Each row is a point. Any point is a mix of the corners, with weights that add up to 1. It lies inside the corners' shape when no weight is negative. Say inside or outside, and name the corners with a negative weight.
(in the rows, 128 means zero)

Corners:
(1): [114  34  40]
(2): [ 89 123  96]
(3): [126 158 229]
(4): [149 121  77]
Points:
[132  87  68] -> inside
[105  87  75] -> inside
[121  68  66] -> inside
[105 120 161] -> outside (4)
[109 107 158] -> outside (4)
[105  87 101] -> outside (4)
[138 103  75] -> inside
[128  88  53] -> outside (3)

Corners:
(1): [ 83 135  70  95 159 163]
(2): [ 76 163 193 120 200 104]
(3): [208 205 150  84 143 106]
(4): [139 137   7 144 118  29]
(5): [ 83  52 201  92 117 168]
(6): [136  95 109 187  57 181]
(7): [ 23 107 157 141  44 103]
Points:
[113 167 144 108 137 143] -> outside (4, 5)
[ 77 134 136 107 140 159] -> outside (4)
[115 147 115 109 146  84] -> outside (6)
[105 151 141  94 188 120] -> outside (6, 7)
[105 129 205 123  99 146] -> outside (1, 4)

Corners:
(1): [166 148  58 136 204  70 133 161 164]
(2): [191 158  77  84  90 117 129 108 141]
(3): [122  90 120 162 175 171 117 166 100]
(4): [144 116 210  69 120 249  53 196 176]
(5): [112 146  71 154 159 111 187 140 137]
(6): [104 146  33 182 150  21 182  91 182]
(7): [119 110  94  75 153 132 145 146 140]
(8): [ 96 156 153 103  82 209  44 146 184]
(9): [126 132  86 158 118  51 103 174 182]
(10): [118 132 166  98 128 151 109 129  93]
Points:
[134 137 110 120 150 135 105 141 155] -> outside (5, 9)
[129 135 100 124 149 109 130 144 144] -> inside
[128 130 114 131 166 125 113 169 144] -> outside (2, 6)
[142 115 111 125 159 137 123 165 132] -> outside (6, 8)
[137 129 125 104 141 159 105 160 146] -> outside (6)
[132 145 172  67 110 224  64 164 160] -> outside (3, 6, 9)
[127 130 109 127 157 140 110 175 163] -> outside (2, 6, 10)
[141 144  83 148 154 101 120 156 167] -> outside (7, 10)

Corners:
(1): [ 59 137 137 111 104  80 145 154  56 101 119 168]
(2): [156 109 195 234  32 167 150  51 179  97 112  64]
(3): [126  40  95 167 156 113 153 183 159  89 157  71]
(4): [172 151 116 237 102 126 124 139  63  95  75 150]
(5): [164 157 210 180 113 159 113  50 134 137 199 191]
(6): [ 49  81 106 101  49  69  71 169 177 139 241  92]
(7): [193 156  96  80  60 142 129 165  69  98 148 145]
(8): [ 62 176  67  78  84  96  69 151 170  52 137  55]
(9): [181  76 208 125 104 168  65 120 152 169 110 153]
(10): [126 184 132 127 153  77 182  89 160 177 156  84]
(11): [136 120 120 119 169  84 139  13 112 150  96 192]
(12): [179 176 249 165  77  64 105  58  49  52  64 159]
(13): [ 73  68 136 157  67 139  50 113  76 109 168  95]
Points:
[113 132 142 141  99 122 107 107 173 150 149 121] -> outside (3, 7, 12, 13)
[137  95 139 124  89 140  96 144 146 125 146 139] -> outside (10, 12, 13)
[127 134 139 153  91 109 124 106 127  99 135 110] -> outside (9)
[115 113 144 142  84 117  89 115 111 103 143 133] -> outside (10)
[124 150 131 127  75 103 118 104  99 107 146 133] -> outside (3, 9)
[172 124 174 169  92 114 116  86 117  85 110 138] -> outside (1, 10, 13)
[139 116 145 150 105 123 108  79 123 124 134 129] -> outside (1)

Corners:
(1): [127 138 109 108  89 100 175  38 120  16  97  73 156  92 127  99 178  33]
(2): [137 155 112 126 122 128 145  76 129 160 149 123 109  74 140 130  87 177]
(3): [159 131  97  54  96 128 129  64 110 171 112 168 130 155 171 119 165 177]
(4): [ 67 115 154 214 126  54 123 156 109 107 105 109 160 166  77 138 156 108]
(5): [ 84 125 131 172 163 110 126 120 107 114 148 118  87  85 122 169 150 155]
(6): [128  90 142 130 173  61 120 141 135 129 112 121 141  31  95 104 122 162]
(7): [212 110 115 179 138 116 150 126 104  91 148 103  85 175 185 188 106 112]
(8): [ 94 106 142 144 150  73 124 149 143  95 155 174 131  60 128  62 152 168]
(9): [133 121 118  98 122 131 111  83 146  43 141  97 136  84 156 120 164 155]
(10): [ 83  96 204 145 136 162 141 138 141  91 180 130 103 163 154 185 110 153]
(11): [ 88 138 176 102  60  74 150 190 174 126 170 108  92 131  80 111 101 195]
(12): [184 133 128 133 166 187 166 196 144  82 141 178 156 193 179 175 121 151]
(13): [121 197 175 180 109 139 140 155 168 132 157 109 117  64 109 164 113 101]
(14): [177 107  29 103 130 127 180  68 141  78 157 133 150 119 178 196 227 139]
(15): [138  84  91  99 103 135 107 113  78 128 121 211 135  78 146 132 104 205]
(16): [134 143 111 109 145 140 146 105 125  83 139 143 191 134 101 151 143  54]
(17): [134 100 137 113 116 115 137 151 101 125 153 122 141 113  99 126 139 165]
(18): [ 76 147 102  69 123 102 174 126 192  69 169  68 143   7 158 116 176 113]
(19): [142  42 135 224 137 167  83 167  78 142 117 173  99 204  87 142  48  97]
Points:
[124 117 122 131 131 113 136 121 132 106 136 129 129 105 134 134 139 137] -> outside (17)
[129 113 122 137 139 125 132 129 125 108 144 141 133 109 137 147 137 147] -> outside (1, 11)
[127 129 127 121 124 113 141 120 132 106 139 128 134  99 132 136 142 144] -> outside (19)
[131 126 129 107 119 112 147 122 140 107 150 129 120  97 147 131 143 165] -> outside (4, 16, 19)
[ 94 112 142 159 123  99 123 133 127 132 132 138 116  92 106 126 120 147] -> outside (7, 9, 12, 16, 17)
[131 124 121 107 126 118 145 112 135 101 146 127 130  94 143 139 148 153] -> outside (4, 19)
[137 112 131 140 121 116 130 123 115 101 130 123 131 144 125 149 139 136] -> outside (2, 8, 18)
[127 121 131 135 130 117 140 138 130 114 140 140 132 114 126 136 130 141] -> outside (9)

Corners:
(1): [175 151 126 174 132 107 111 151 124 224 239 170 167 150  83 132  95 141
 140  98]
(2): [163 174 124 142 118 167  77 102 116 204 231 140 142  61 162 111  22  93
 169  99]
(3): [130 117  95 115 123 126 190  98 120 178 101 100 183  54 162 167 167 153
  67 145]
(4): [133 113 162 118 126 110 118  73  97 117 199 166 100 165 151 192  33 115
 116  74]
(5): [ 88 149 150 137 122 111 164 133 197 106  60  67 197 129 147 129 113 138
 105 161]
(6): [200  97 107 157 133 118 107 134  79 117 185  88  99 125 124 129  56 175
 125  90]
(7): [166 148 170  95 147  77 151 146 166 130 205 177  80 106 134  98  61 146
 155  51]
(8): [ 75   7 141 133 105 138 148 150 147  44  88 143 105 137 125 161 101 114
 194 215]
(9): [ 38  68  98 120 125 164 145 133  88  64 146 148  78 180 183  67  72  87
 168 125]
(10): [109  98 145 156 146  91 117 131 162 144  41 132 146 118 114 115 138  75
  51 192]
(11): [ 66  63 163 121  86 200 114 117 165 109  63 131  73 140 118  77 137 140
 118 176]
(12): [139 175 121  94 128 157 187 117 103 196  70 143 150 103 148 139 102 170
 119 209]
(13): [183 141 182 108 112 106 104 143  84 104 187 191 157 125 132 139 115 162
 141  87]
(14): [ 91 117 158  72 202 138 140 122 146 165 111 106 220 129 131 115 156 151
  64 201]
(15): [ 70 131  84  78 132 108 117 118 166 108  44 124 184 105  89 167 140 145
  46 176]
(16): [ 53  98 160 112 110  99  98 118  87 168  36 112 172  55 151 167 102 173
 153 165]
(17): [ 69  99 154  97 139 168  91 155 195 131  59 161 180 124 214 162 129 167
  44 136]
(18): [154 106 115 140 159 141  92 140 144  81  81  94  70 148 152 145 190 107
 180 163]
(19): [ 65 151 138 178 177 126 164 155 146 134  67  90 124  55 100 161 133 126
  73 213]
(20): [136 136 156  80 178 164 168 192 139 141  44  74 158 112 125 148 138  97
  81 130]
(21): [112  60 122 145 190 222 159  86 120 112  40 151 146 148 118 102 157 150
 189 100]
Points:
[121 119 131 128 142 142 132 132 138 137 117 131 154 126 134 138 123 132
 103 145] -> outside (7, 16)
[111 112 154  95 139 148 160 123 125 143  86 157 159 111 123 157 129 166
 108 155] -> outside (2, 5, 6, 9, 10, 18)
[126 121 139 129 140 137 128 127 126 139 114 126 129 119 143 131 113 137
 127 134] -> outside (8, 15)
[113 118 129 123 135 132 129 119 131 139 114 126 149 106 136 138 111 141
 114 146] -> outside (20)
[ 91 131 131 112 157 161 142 113 128 146  91 124 139 123 129 122 113 133
 146 149] -> outside (3, 6, 8, 10, 13, 17)
[ 95 112 140 124 138 144 137 132 132 126 109 134 143 119 132 133  97 142
 125 147] -> outside (3, 10, 18)
[110 108 129 123 133 139 129 125 117 118 140 139 118 132 147 119  88 123
 136 123] -> inside
[115 119 135 119 138 134 134 135 139 136 105 127 142 110 131 129 117 136
 118 149] -> outside (4)

Corners:
(1): [213 118 144  87 154 106 151 172 112 145 146 128 148  63  58  82 117 102
 163 194]
(2): [156 137 189 147 130 149 157  78  65 113 126 134 190 107 137 189 135  99
 157 125]
(3): [136 116 199 139 149 219 183 158 104 157  72 137 118 166  99 100 149  92
 128 169]
(4): [110  94 200 181 114 207  76  65 133 117 115 126 147 151  69  82 129 140
  90 135]
(5): [222  85 106 127  95 143 181 107 147 163  94 154  94 134 139 140  85  77
  87 141]
(6): [134 125 138 130  79 137 188 115 137 107 122 167 186 134 150 158  62  67
 151 151]
(7): [113 149 138 140 165 188  81 151 140 161 149 122  87 185  45 164 165 142
 141 156]
(8): [137 109 189 128  88 135 156  73 145 178 137 185 111  91  63 116 108 145
 144 164]
(9): [127  85 113 171 121 199 152 198 149 128 124 156 122 173  76 154 204 121
 162 151]
(10): [186  65 130 131  65 209 203  92  54 166 106 118 185 111  99 120 103  98
 111 160]
(11): [126  46 135 117 143 106 135 124  84 123 120  96 169 120  97 153 200 175
 119 172]
(12): [158  84 130  61 179  98 125 101 181 131 131 104 183 102  39 191 130 157
 147 139]
(13): [116 167  54 140 138  84 187 150 158  55  33 140  97 169  53 190 175 194
 103  79]
(14): [131 107  49  50 177  77 123  99 116  85 112 174 171 174  71 176 122 159
  85  80]
(15): [107  78 173 189  69 145  84 167 115 143 189 135 152 186  40 116  76 153
 169  52]
(16): [249 192 197  60  66 109 202 118 149 123  45 109 170 128 111 158 195  95
 160 165]
(17): [101 153  50  73 165 132 130 166 113  90  96 188  67 186  93 159 136 187
 170  86]
(18): [102 164  79  52 172  68 122 107 183 101  52 161 177  98 148 201 192 167
  88  89]
(19): [173 100  89 198  79 122 132  67  74 131  82 114 152 212  61 128  76 134
 151 105]
(20): [ 95  88  66 124 174 129 125  99 142 154 157 116  94 163 130 149 177 104
 153 114]
(21): [182 161 161 114 177 193 144  84 166 163 149 154 142 112 145 115 134 174
  63 180]
Points:
[156 128 123 104 138 122 150  98 136 129 101 133 145 115 108 153 145 147
 116 145] -> outside (3, 9, 14, 15)
[149 122 120 116 134 135 137 126 129 126 104 132 142 149  89 152 149 139
 125 122] -> outside (6, 8)
[136 134 146 120 120 146 148 115 135 122  89 138 158 136  97 159 154 145
 128 131] -> outside (1, 5, 14, 20)
[148 121 144 130 137 161 150 117 124 140 111 139 137 146 102 134 136 129
 124 141] -> inside
[158 117 145 121 141 162 144 130 127 143 130 137 123 133  76 125 136 125
 136 146] -> outside (6, 11, 18, 19)
[147 123  97 110 126 132 139 121 138 127 114 150 128 151  84 147 121 143
 132 114] -> outside (2, 3, 11)
[147 123 122 122 117 130 140 119 134 125 117 146 139 146  85 148 124 137
 137 116] -> outside (3, 11)
[144 112 109 119 121 114 139 106 120 120 108 136 144 145  87 153 124 135
 134 117] -> outside (3, 9, 21)
[124 120 124 119 126 122 142 113 121 111 109 139 153 144  86 154 128 131
 143 121] -> outside (5, 9, 21)

Corners:
(1): [144 162 122  56 118 202 125 140 165 108 161 138 187 163 123 131  89 101
  59 126]
(2): [181 119  56 125 198 145  91 180 127  60 110 120 150 122 119  80 145  77
  92 126]
(3): [ 97  68  98 192 181 121 138  73 159 135 190 111 146  49 189 133 109  95
 149  90]
(4): [ 85 125 125  87 159 134 150 121 130  78  90 112 227  82 148 141  86  69
 130 137]
(5): [161 218 130 115 139 113  97  95  95 106 127  75 211 178 132  99 148 159
  99  96]
(6): [146 101  95 122 120  55 156 104 148 142  82 104 174  78 142 172 150 162
 129 116]
(7): [ 96 150 178   7  98 128  88  83  97 149 115  98 137 216  93 109 119 115
  87 123]
(8): [131 121  86 117 123  71 116 133  79  77 105 100 121 126 106 117  78 149
 127 178]
(9): [118 113 162 176 110 107  94  98 138 126  93 120  99 153  96 134 125 155
 130 167]
(10): [162  97 154  59 145 146 118 167 161 112  93 183 203 181 136  70  51  91
  83 123]
(11): [121 148 149 121 121  94 148  92  79 135  96 106 108 180 121  89 131 145
  94 188]
(12): [152 181 144 171 154  76 120 120  39 152 183 121  90 148 154 100 107 139
 152 143]
(13): [141  66 127  52  97 145 181  77 159  60 174 196  52 138  87 120  74 110
 145 137]
(14): [115 117 193 118 133 115 191 120 101 128 144  99  77  97 131 124  45 121
 106 106]
(15): [184 208 107  89 104  87 143 145 135 129 101  68 142  90 107 100 114 217
 141 171]
(16): [173 162 113 120 144 164 101  15 169 160  73 122 121 164 124 163 149 167
 121 199]
(17): [ 96 168 117 126 172  78 160  97  98 153 151  66 183  88  90 152 132 182
 143 157]
(18): [157 129 140  96  57  89 135  96 219  87 128 109 104 228  12 135  84  68
 105 170]
(19): [116 103 100  84 169 187 141 131 143 111  76 145 128 141 195 148  82 164
 120 155]
(20): [156 220 106  83 119 101  82 166 118 103 112 160 124 158  95  79  56 167
  90 132]
(21): [126  98 139 176 144 124 174  90  29 218 146 131 122  79 160 117  97 144
 164  90]
Points:
[141 146 125 118 135 109 131 115 113 124 127 115 136 136 125 117 112 137
 120 142] -> inside
[145 138 121 112 135 119 124 117 119 129 120 128 145 142 123 110 103 132
 120 139] -> outside (14)
[135 141 127 113 129 119 134 105 119 127 128 111 117 136 121 126 108 148
 118 143] -> outside (4, 10)
[131 135 126 137 156 126 125 104 110 165 131 115 136 118 152 122 117 150
 119 129] -> outside (4, 5, 8, 13, 18)
